Rows are points. To make a cloud, some directions were put in groups of two or more. Within a group, all points are equally far from the middle, so they leave a hole (a ring in 2 directions, a hollow ball in 3). The other directions are filled evenly. Then the cloud was stretched, turned, moved and blurred a little. How many holes are there, and how many directions does each take, smallest first?
(in the rows, 128 means zero)

Cloud, 20 rows:
[[ 85 193 100]
 [151 189 144]
 [152 164  69]
 [166 121  79]
 [ 99 158 118]
 [154 192 137]
 [ 98 129 110]
 [143 131 108]
 [192  96 117]
 [183 136 143]
 [ 92 200 110]
 [126  81 123]
 [187 137 113]
 [134 116 155]
 [129 203  97]
 [100 137  64]
 [110 167 124]
 [120 160  91]
 [169 174 128]
 [149 163 159]]
Holes: 0

Cloud:
[[ 73  98 132]
 [129 186 121]
 [135  81 107]
 [ 96  94  83]
 [ 70 124 142]
 [173 103 138]
 [ 86  96  93]
 [165 149 156]
 [ 68 150 116]
 [180  97 165]
 [173 130 118]
 [166 154 133]
 [ 69 123 141]
 [137  57 155]
 [151 187  84]
 [165 153 140]
 [172 140 144]
 [ 85 130 188]
 [ 68 113 114]]
Holes: 1 (2)

Cloud:
[[156 116  97 162]
 [186 129 162 113]
 [146  96  90  86]
 [185 130 158 133]
 [185 114 148 148]
 [142 156 182 129]
 [137 178 101 128]
 [102  94 122 157]
 [114  82 171 149]
 [100  84 123  71]
 [101 131 163  55]
 [173 138 128 163]
 [164 108 116 169]
 [187 126 159 125]
 [120  69 139  69]
 [110 118 188  74]
 [132 181 109 134]
 [116  93  89 121]
 [ 95  97 153  60]
 [162 148 172  83]
 [107 159 160 150]
 [158  84 114  73]
 [163 150 108 160]
 [108  83 175  75]
 [157 149 170  75]
 [ 90 104 145  60]
 [ 99 102 168  61]]
Holes: 2 (2, 2)

Cloud (27 x 4):
[[101 171  72 118]
 [ 59 106 144 146]
 [149 152  77 122]
 [115  80 101 134]
 [115  82 106 120]
 [127  93 136 155]
 [105 133 105  46]
 [ 95 101  97  93]
 [128 121 154 166]
 [108 205 134  81]
 [ 68 123 125  92]
 [139 206 158  88]
 [101 178 101  68]
 [130 102 143 158]
 [ 69 167 158 135]
 [149  96 151  83]
 [179 129 117  90]
 [ 82 159 132  56]
 [140 132 169 134]
 [102 198 119  79]
 [130 129 164 152]
 [110 166  63 141]
 [168 159 116 123]
 [ 81 174 141  64]
 [150 162 113 158]
 [174 167 154 100]
 [110  97 114  71]]
Holes: 1 (3)

Cloud:
[[111 121 114 147 115 190]
 [141 151 101 126  65 118]
 [112  86 134  78 146  78]
 [ 60  77 161 118 111 144]
 [146 146 123 126 156  51]
 [153 154  85 157  98  97]
 [102  93 105 102 130 178]
 [129  87 177 147 162  81]
 [139 135 137 107  62 129]
 [118  64  95  90  99 112]
 [ 98 161  95 124  90 152]
 [ 78 131  96 182 110  63]
 [108  76  94 181 158 106]
 [ 66 111  90  92 145 127]
 [107 170  95 176 158  99]
 [123 129 169 180 116  68]
 [117  84 150  97  66  90]
 [130 117 143 158 129  34]
 [ 48  94 158 163 131 123]
 [123 131 134 191  70 107]
 [132 103 104 149 195 121]
 [ 79  98 184 148 156 116]
 [113 122  54 111 100 124]
 [ 59 100  82 139 114  79]
 [151  88 162 171 155 117]
 [102  97 130 199 127 154]
 [ 93 161  97 122 163  65]
 [108 168 116 145 133 160]
 [ 63 116  86 149  76 141]
 [ 94 138 121 193  90  74]
 [123 116 109  75 143  74]
 [ 76 107  66 107  99 123]
 [111 129 186 122 147 127]
 [ 67 147 101 117 170 113]
 [147  59 124 159 120 144]
 [113 154  85 174 162  70]
 [ 86 140  81 105  76 106]
 [ 77 150 149 112  92  80]
 [127 146 171 116 124 140]
 [ 81 154 125 186 164 110]
 [110  85  89  75 113 102]
 [151 128 177 153 145  98]
 [ 91 132 157 102  70  99]
 [107 106 125  87 128  51]
 [106  70 157 134  67 156]
 [109 154  68 107 102 123]
 [157 156 118 136 145  63]
 [ 61 109 101 133  84 164]
 [112  68 113  76 121 130]
 [ 85  87 177 156  74 111]
 [ 88 121 181 112  93  91]
 [132  61  95 129  88  89]
 [130  82 176 182 126 102]]
Holes: 2 (3, 3)

Cloud:
[[175 146  96 141  66 118]
 [104 108 162 129  82  70]
 [156 175 187 113 110 156]
 [110 199 175 159  98 151]
 [115 178 168 165 126  55]
 [150 141 117 162 135  46]
 [164 168  76 143 134 115]
 [114 188 164 152  74  61]
 [ 89 132 102  89 154  97]
 [119 107  82 103 100 146]
 [131 146 197 143 150 163]
 [121 152 175 102 168 135]
 [118 117 107  89  80  98]
 [178 142 151 163 155 100]
 [ 58 143  82 167 115  88]
 [121  80  83 175 123 138]
 [192 156 169 159 119 143]
 [ 82 154 155  81 135  84]
 [ 53 150 130 116 112 151]
 [136 128 167 149 178 146]
 [ 93 200 144 182  82  91]
 [112 207 146 106 125 100]
 [121 153  96  68 114 120]
 [ 93  62 117 147 150 117]
 [ 96  79 183 147 125 111]
 [112 142  69 121  85  68]
 [128 161  55 130  98 131]
 [105 118 139 108 160 178]
 [173 103 165 107 136 154]
 [106 128  98 121 162  73]
 [155 153 113  86  81  79]
 [107 152 118  99 124 182]
 [180 145 123 142 154  90]
 [100  58 132 137 133 117]
 [142 180 104 123 102  49]
 [182 116 100 141 141 159]
 [ 77  94 168 150 166 108]
 [ 97 145 150 133 178 145]
 [154  95 102 105 128  66]
 [114 108 118 190 168 105]
 [174 115 142 113 165 105]
 [162 106  91 197 114  99]
 [ 99 175  83 150 137 148]
 [139  71 152  99 138 124]
 [147  96 152 110  95  71]
 [ 77 104 131 165 113  50]
 [121 185 136 192 106  60]
 [ 87 151 142 190  78  65]]
Holes: 1 (6)

Cloud:
[[173 134  90 100 149 103]
 [113  90 129  63 181  84]
 [ 93 132 144 159 112  63]
 [171  94  77 107 159 124]
 [102  65 136  90 145 137]
 [ 99 166 188 131 176 164]
 [111 148 140 168 138  76]
 [137 139 136  87 174 191]
 [ 94 110 141 185 121 105]
 [138 129 130 177  77 128]
 [ 82 105 124 170 124 127]
 [122 130 125  60 187 141]
 [117 124 146 160 180  61]
 [121  72 173 115 146 150]
 [103 151 120  52 140 119]
 [145 205 134 164 106 131]
 [119  99 140  57 146  75]
 [167  70 132 164 152 151]
 [147 172  95  66 115 168]
 [138 100 137 194 144 113]
 [147  74 141  99 175 167]
 [176 163 151 147 157 123]
 [ 82 201 107  75 146 116]
 [112 186 165  71 108 104]
 [103 164  69 122 150 120]
 [132 154 167  72 152  97]
 [146 141  99 136 126  69]
 [144 171 150  82  78 107]
 [101 103 170 106 157  54]
 [ 99 147 173 119 155 173]
 [ 99 159 150 101 163 188]
 [115 151 173  81  87  94]
 [130 164 135  51 117 108]
 [177 125 138 103 144  92]
 [108 119  78 119 170  88]
 [108 172 131 189 132 146]
 [110 115 123 190 103 123]
 [169 147 146 168 160 118]
 [159 128  77 136 170 161]
 [110 128 174  83 122  77]
 [153 125 150 129 133 183]
 [ 98  53 114 109 202 102]
 [141 142 168 121 136 184]
 [ 91 160 108 106 141  69]
 [123  78  81 126 169  54]
 [149 119 102  62  81 100]
 [157 177  81  81 119 159]
 [131 207 117 148 171  96]
 [158 158 140 157 128 180]
 [164  89  72 122 174  92]
 [160 155 109  67 175 166]
 [114 120 113 175 207 152]
 [165 199 150 157 140 154]
 [136 108 134 187 108 108]]
Holes: 2 (2, 2)

Cloud:
[[174 130 162 101 136  58 117 181]
 [147  77  84 163 143 155 121 147]
 [152 178 138 131  91 118  99  93]
 [101 122 174 157  38 134 100  92]
 [192 121 112  87 130 185 108 152]
 [141  89 105 109 120  83 131 107]
 [128  70 114 103  74 128 169 135]
 [119 115  89 103 106  99  82 194]
 [107 163 110 155  32  95 100 111]
 [111 114 136 173  58 154 100  81]
 [113  67 116 135 125 134 108 162]
 [163 167 158 138  93 125  86 181]
 [120 144 182  84  54 105  32 137]
 [142 113 146 109  49 154  92 129]
 [165 100 146  95 105  88 123  78]
 [195 116 161 100  67  74 122 138]
 [183 103 135  87 147 102 166 187]
 [149 147 107 162  76 128  77 124]
 [121 114  88 128 138  96  92 142]
 [134 175  72 124  98 101 138 120]
 [109 148 178 100  62 122  71  89]
 [118  76 112 100  47 102 149 132]
 [196 139 161 127 115  99 136  79]
 [143 123  90 147 109 160 177 179]
 [161 150 145  97 118  55  44 105]
 [135 112 191 122  80 101  49 153]
 [132 125  83 103  66 146 133 192]
 [ 91 129  89 158 130 145 106 133]
 [181 113  98 133 114 187 124 137]
 [155 134 107  87 160  68 125  92]
 [195 145 164 113  81 138 123 132]
 [186  72 154 103  89  96  83 127]
 [122 106  97 129  77 142 172 185]
 [123  93 124  97 150  95 105 149]
 [117 122  95 127 109 163 128 155]
 [135 131 109 104  82 151  97 134]
 [147 101  92 153 166 130 117 157]
 [155 132 165 199 146 139  88 100]
 [118  80 155 107 133  98  81  47]
 [166  96 106  93 158  96 122 140]
 [147  84 111 109 117  97 167 169]
 [136 126 156 112 139 135  89 192]
 [168 125 186 153 125 162  87 128]
 [175  92  93 171 108 176 105 126]
 [142 161 105  74 142 139  84 143]
 [184 122  98 161  85  97 155 100]
 [134  85 194 112  75 111  46 114]
 [143 114 182 141 116 120  53  86]
 [122 153  85 117 128 136  97 150]
 [ 71  71 130 149  80  87  98 183]
 [116 125 118 142  97 151  83  90]
 [171 173 136  76  78 122  77 144]
 [172  94 156 116 122  91 118  59]
 [126 138 183 146 107  79 141 102]
 [ 87 116 166 147 148 131  88 130]
 [172 134 112 152 121 119  69 110]
 [162 104 143 191 148 101 178 123]
 [ 84 150 140 135 129 142 112 145]
 [128 196 177  82 110  88 116 159]
 [100 118 107  92  71 137 100 221]
 [143 145  95 139 123 145 145  82]
 [182 159 176 108 111 109 144 160]
 [142  61 212 151 123 124  92 111]
 [125 127 164 143  99 162  95  55]
 [ 84  62 119 136 106  87 145 116]
 [ 84  88 123  86  98  66  76 119]
 [110  48 118 166  69  93 132  70]
 [120 127 126 156  26 119 115 112]
 [103 115 122 175  97 151 121 191]
 [ 78  92 115  95  75 119  73 180]
 [110 140 176 167  70 133  84 117]
 [104 160 128 146 158 140 159 108]
 [150  39 207 129 143 134 135 131]
 [103 172 165 153 105  88  57 145]
 [147 139 163 167  96 152 112 165]
 [170  95 188 109  73 161 134  95]
 [145 114 155 110 100  69  53  95]
 [ 97 123 194  90  70  91 135 157]
 [ 83  95 139 131 132  80 150 103]
 [191 131 141  95 108 168 124 108]
 [117  99 132  99  95 112 169 170]
 [102 116 170 172  26 134 111 157]
 [177 105 168 142  88 157  76 141]
 [ 77  84 102 163 114  82 152  64]
 [126 138 198 105 114  53  46 123]
 [163  86 177  91  62 101 124  99]]
Holes: 2 (2, 2)
